Each row of a before or after table is a point. The points were changed in one or more steps. Then noise was added and the rows were shuffled. The steps act on how far a point lies along the listed directions, d1 being the first. What was done? A step turns or swaps two directions, mirrors them in a line or flattens them onto one, adds a multiple of one to another, or multiplies one. Angles are multiples of 10 degrees, from the lower direction toward the higher: turns from -170 to 170, lines from 10 to 170 but not 90. Use the fewest steps. Two steps may share a direction if one is a turn and the other turns, adds or multiplies; they go together, in the order done. Otherwise the lowest direction goes first.

Directions:
(1): [-43 -39 -10]
(2): [-25  38 -38]
Before:
[[  7   6  19]
 [ 30  16  37]
 [  3 -14  14]
 [-52 -34  -6]
 [ 30 -12  20]
 [ -8 -40  10]
 [ 58  26  49]
 [ 13  45  -2]
 [-95  -4 -59]]
After, 9 rows:
[[-51 -62  15]
 [-17   3 -10]
 [  8 -28  34]
 [-36 -32  16]
 [  8  60 -14]
 [-19  23 -32]
 [ 73  84  13]
 [-14  -8   7]
 [-29 -22 -15]]
Steps: turn d1 and d2 by 130 degrees

Directions:
(1): [-36   0  34  -2  16 -42 -64 -28]
(2): [  9  74 -47  29 -11 -11 -23  -7]
(3): [  5   7  40  67   6  -3  37 -42]
(4): [ 75  12  20 -18  39 -37  -1   8]
(5): [-11  13  -7 -46 -34 -46  45 -42]
(6): [ -6 -22 -52  -5  62  10   6 -47]
Before (13 x 8):
[[-46 -21  23 -11  15   6  -7   9]
 [ 46   4  -1  39  55  37 -44  -6]
 [-12 -30  -7 -61   1 -45  16 -36]
 [  4 -57  47 -45  47 -24 -37  28]
 [-19  12  -1 -14  -2  -6 -33 -42]
 [ 42 -58  30 -23  39  18 -13  35]
 [ 67  -8  48  17  44  -3 -19  22]
 [-48 -50  58  -1  -2  -2  34 -11]
 [ 59  38  -6  38  70   3 -60  38]
 [-53 -42   9 -32 -59  -3  60 -14]
 [-64 -63 -27   5  -8  18  51 -42]
 [-15 -41   7  16  16  -6  18 -67]
 [-28 -20 -15  -7 -27  22  26 -40]]
After:
[[-73 -19  20  -5 -50  -6  12 -44]
 [ -3 -48  -5  17  26  52 -26  46]
 [  2 -11  10 -24  10  10  41  29]
 [ 51 -57  10  -3  80  12   0  15]
 [-22  39  33  -1 -80 -13   2 -21]
 [-42 -50  33 -46 -40 -11  -2  -4]
 [ 19  16 -16   8 -14  46   5  11]
 [ 74 -38  53  23  32  -3   8  53]
 [-67  59  -7  -8 -82 -32   1 -12]
 [-58 -64   7 -42 -38  25  32  30]
 [ 13 -54  35  -2  35  18  61   7]
 [ 31 -27  42  48 -13  34  14  15]
 [ 56 -11  25  11  27  17 -12   9]]
Steps: turn d1 and d4 by -150 degrees; turn d5 and d6 by 150 degrees

Directions:
(1): [ -4  13 -21  69  44  -6  40 -57 -14   7  21]
(2): [-11   9 -53 -49  52  14  -6  -4  14  65 -15]
(3): [ 31  -5  34 -18  20 -19  45  41   4  31  71]
(4): [ 48 -11  22 -16  55  57 -20 -20  22 -47   6]
(5): [ 65  20 -59  -8  -5 -59 -15   0   6 -30   6]
(6): [-62  -8 -25 -37  13 -15  36  -3  28 -62  26]
Before, 14 rows:
[[ 20  -6 -16   6 -17  -8 -15   1   7 -38  -4]
 [ 20  14 -23 -30  -7 -14 -11  13   4  -7   8]
 [ -5  -3   1  -9  24 -18  20  13   7  23  23]
 [ -5   7  20 -15  32  20   1 -16   9 -37  22]
 [-11 -15  18   3 -19  -8   6  22 -11   7  10]
 [ 41  20  -3  83   1 -24  23 -44 -32  30  27]
 [ 62   8 -60  71  38  -8   1 -88  -7 -10 -11]
 [-47  -2  19  -2  14 -19  33   1   3  60   9]
 [ 72  -1   1  55  39  16 -26 -62   2 -44  -2]
 [-28  -3 -31 -55   4  21  -1  -5  24 -42   0]
 [-43  -5  15   0   5  -4  15   0  -4   7 -13]
 [-41 -13  13 -22 -32  17  22  24  -3   6  -7]
 [ -8   0 -29  26  16 -36  37 -25  -3 -26  32]
 [-30 -30  32 -29  13  28  24  18   0   6   4]]
After:
[[-40 -14   1  10   3  39 -23 -25 -10  15 -44]
 [  9  -4 -25   3  23 -11   1  -6  -5  26   8]
 [-28   3  17   1  -2  13  26   0  -6   3  28]
 [ 38   8 -13   5  -5  -5  16  11 -17  47   3]
 [-15   2  -4  41   4 -14   3 -21  -9  11 -10]
 [ 15  -7  59  14 -30  34   4  20 -19  26  16]
 [ 26  14  35  16   8  27 -28 -15  -7 -16  -2]
 [ 19   5   3   5  -2 -19 -10   9 -14  28 -24]
 [ 53  -5   2  32   4 -16   3  -4 -25  20  -2]
 [-50   7 -70 -24  -1  10 -25 -47  19 -45 -43]
 [-64 -34  -7 -39 -44  39 -33 -20  29 -84 -53]
 [-13 -26  18 -33  10  42 -36 -21  37 -97 -21]
 [-15 -19  13 -20  12  30   4  14  19  -3  10]
 [  4  19 -22  30 -15 -54  -8 -24 -13  34 -26]]
Steps: turn d1 and d3 by -100 degrees; mirror d2 and d4 in the line at 110 degrees; turn d5 and d6 by 140 degrees

Directions:
(1): [ 45 -15 -11  22 -20 -13 -54 -55  29  27  71   3 -63   5  19  24  -1  14]
(2): [ 23  21 -48 -31  35  39   2   1  29  31  24 -56  12  41 -36 -44  59 -13]
(3): [ 44  38  -5 -62   4  13  58  11 -43 -31  65  -2   2  -5  27  46 -19  -8]
Before, 14 rows:
[[ 24 -20 -33  36  -5  21 -86 -37  56  60  32 -20 -58  33 -18 -45  56  -3]
 [ 14 -14  27 -38 -11 -23  46  18 -52 -44  12  44  24  -3  21  36 -38 -37]
 [ 25 -12 -62 -18  42  29 -31 -23  46  50  45 -68  -1  40 -48 -36  74 -12]
 [ 11  16  -6  26  -2 -19 -18  -3  19  -3   8   2 -14  -9  23  17  -8   0]
 [-15 -18  -3  19   4   9 -20   9  22  -6  14  -2 -16  35 -30 -35  44 -25]
 [ -8  20 -32   4  -4  -9 -10  -8  33  -5  20   8 -31   0  11  -5  13 -15]
 [-28  10 -32  -5   6  32  35  22 -14  -1 -59  -1  36  -1 -27  -9   7  -9]
 [ -2  25  37 -44 -22 -14  57  23 -46 -85  -5  56  16 -38  57  65 -61 -25]
 [ 81 -24  19  52 -44 -46 -35 -68  12  17  69  48 -83 -45  70  73 -61  25]
 [  5 -11 -28  18  22  18 -16   1  48  12  25 -47  -1  33 -40 -66  49   8]
 [ 38 -12  15  28 -40 -23 -28 -66   7   2  86  15 -60 -27  35  61 -17  21]
 [ 22  -4  27 -24 -19  -7  52  11 -44 -31  30  13 -22 -23  47  50 -83   4]
 [ 34  45   9 -79  17  15  95  57 -64 -60  34  26  49 -36  44  50 -40  -3]
 [ 39  13 -23 -48 -18  -9  24 -25 -31 -33  67   9  -5   8  41  26  -8  24]]
After, 14 rows:
[[  4 -11 -30  16  20  18 -15   2  47  11  22 -47   0  30 -39 -70  50   9]
 [ -8  18 -27   3  -1  -8  -4  -4  33  -9  16   9 -26  -1  13  -7  13 -14]
 [  1  23  38 -40 -23 -15  51  17 -44 -79   3  56   6 -38  59  65 -60 -27]
 [ 20 -11 -61 -19  44  32 -25 -19  44  47  37 -67   6  40 -50 -36  73 -14]
 [-24   9 -34   0   3  31  21  11 -12   4 -49  -2  21   0 -23  -4   8  -5]
 [ 23  -7  17  21 -35 -19 -13 -47   0  -4  62  14 -41 -30  27  51 -20  13]
 [ 34  15 -22 -50 -15  -9  30 -19 -31 -36  59   9   4   7  38  24 -10  22]
 [ 42  45   6 -75  13  13  88  48 -59 -55  47  27  40 -34  47  53 -39  -2]
 [ 65 -17  25  42 -37 -44 -13 -47   0   8  40  47 -59 -47  59  64 -62  21]
 [ 19 -16  29 -37 -13 -25  39  15 -53 -44  20  47  20  -2  23  40 -35 -35]
 [ 13 -15 -31  27   0  23 -75 -26  47  53  16 -21 -44  34 -20 -52  56  -7]
 [  9  17  -6  24  -1 -20 -13   2  17  -4   3   2 -11  -7  20  14  -8  -1]
 [ 21  -1  27 -21 -18  -7  54  11 -42 -33  32  11 -22 -25  46  48 -85  -1]
 [-16 -21  -4  18   4  11 -18  10  22  -8  15  -4 -18  34 -29 -34  45 -27]]
Steps: multiply d1 by 0.7

Directions:
(1): [ 43 -45   9 -24 -10  24   3 -30  30 -52  14 -18 -18 -23  52 -33   1   0
 -14 -13 -82   9 -21  76]
(2): [-19 -21 -22 -24 -17  17 -30 -10  43  76 -18 -36  -6 -17 -22  25 -54 -15
  27 -87 -32  38   7 -15]
(3): [  3 -64 -43  -2  14 -29  12   5  55  22 -21  38  56   9 -13  20  56 -12
 -68  10 -41 -22  33 -28]
(4): [-45 -35  57  48  11  35 -49  68 -35   1 -27   4  -7   5  13 -55 -13   0
 -15   4 -45   8  56 -16]
Before:
[[-16 -50  -5  38  13  11  -7  41   6  16 -42  24  24  10  -6   1  20 -17
  -48   5 -38 -25  50 -46]
 [ -5 -48 -40 -29   9  -1   1 -25  52  22  -1  12  29   8  -2  21  28   7
  -46 -23 -37 -17  10   4]
 [ -2  21 -41  -4  -1 -23   0   7  -8   3   5  11  14  -7 -19  33  16  17
   11   3  22  -7  -4 -10]
 [ -2  31  48   3  -8  54 -33  -7 -34 -36   1 -32 -48  -7  16 -25 -24  -1
   55 -33   6  27 -31  37]
 [ 16 -34 -64 -16   4 -25   7 -23  42  37 -11  16  22 -15 -18  36  -2   4
  -25 -34   2   9 -19  -4]
 [  9 -63 -23   2  -2  -5  -4  17  39  19 -10  10  28   6  16   5  28 -28
  -50 -28 -53  -8  36 -10]
 [ 51 -37 -23 -24 -11  13   0 -35  65  -4   9 -34   8 -27   1 -36   2  -3
  -12  -4 -69   5 -29  40]
 [ 19 -70 -23  -2 -33 -18  -8  -3  49  -5 -12  -5  22 -14  22  -1  12 -14
  -31 -33 -95  17 -11  34]
 [ 11 -23   8  26  10  -2   0  16 -10 -25  -5  24  26  -4   6 -19  27  -1
  -36  36 -15 -22  23  -6]
 [  7  87  48  14 -29   7  15   1 -64 -31  21 -28 -56   1   3 -25 -30  12
   61  15  68   9 -31  17]
 [ 10  -4  -8   1   6 -12  -6  -1   5  -7  -5   6  -3  -6 -13   7  19  -3
  -39  -7 -21   7  -5  20]
 [-14   2  23  36  16   5 -27  38 -20   6 -17  19   3  18  -9 -10   2  -3
   -2  10  17 -17  34 -26]
 [  2  51  41  16 -19  35 -15 -22 -35 -37   8 -26 -66 -14  45 -38 -41  20
   65 -21  18  28 -36  47]
 [-37 -31  37  30  24  -2 -35  31 -13  42 -19  27  10  11  -2 -15 -13  -3
  -13  -5 -18  -5  19 -12]]
After:
[[ -2 -59 -26  21   9   6   3  21  31  22 -39  21  30   4  -7  16  23 -21
  -52  -7 -47 -24  40 -39]
 [-17  51  59  43  -8  33 -23  10 -60 -42  -1  -8 -58  -2  42 -52 -28  23
   52   8  29  17 -13  26]
 [-12 -20   9  22   8  10 -35  26  10  30 -24   7   5   9 -12  -1 -10 -10
   -2 -24 -12  -4  36 -24]
 [ 36 -26 -57 -22   1 -23  18 -37  36   5   3  12  10 -18  -1  27   3   9
  -20 -21   0   6 -37  24]
 [ 29 -33 -16  16 -18 -44  23   3  11 -52   4  29  33   5  23  -2  56  -2
  -46  39 -38 -17 -21  28]
 [-17  68  57  23 -31  23 -13  22 -60   2   3 -38 -59  -2  -5 -32 -53   5
   65 -15  44  26  -7   2]
 [  1 -14  -8  23   8 -12   0  15  -4   5 -11  24  34  -1 -14   3  23  -6
  -30  23   4 -20  25 -29]
 [-13  30  63  25   2  52 -36  18 -55 -49  -6 -14 -39   2  16 -38  -5   2
   37  -2  12  14 -13  24]
 [ 10   7 -10   4   8 -17   0  -1  -3 -10  -2  11   0  -2 -16  12  24  -1
  -38   5  -6   0  -8  15]
 [ 25 -47 -30  -1   1 -20  18   5  33  -5   1  23  34  11  18  12  52 -23
  -57   1 -29 -23  23  -6]
 [ 10 -28 -41 -31  13 -12  21 -36  40  -5  12  21  27  12   3  23  43  13
  -46   4 -13 -29  -5  14]
 [  0  14 -41 -14  -9 -12  -8  -3   5  13   5  -5   5 -16 -16  32  -3  16
   21 -24   4   7 -10   1]
 [ 51   5  -9   2   5 -10  26 -18  17 -47  21   0  17  -6  -1 -41  42  11
  -21  70  -6 -28 -32  27]
 [-25 -50  25  19  21  -4 -31  19   9  41 -18  26  16   5   4 -11  -7  -7
  -23 -15 -41  -4  17  -2]]
Steps: turn d1 and d2 by -70 degrees; multiply d1 by 0.7; turn d3 and d4 by -20 degrees
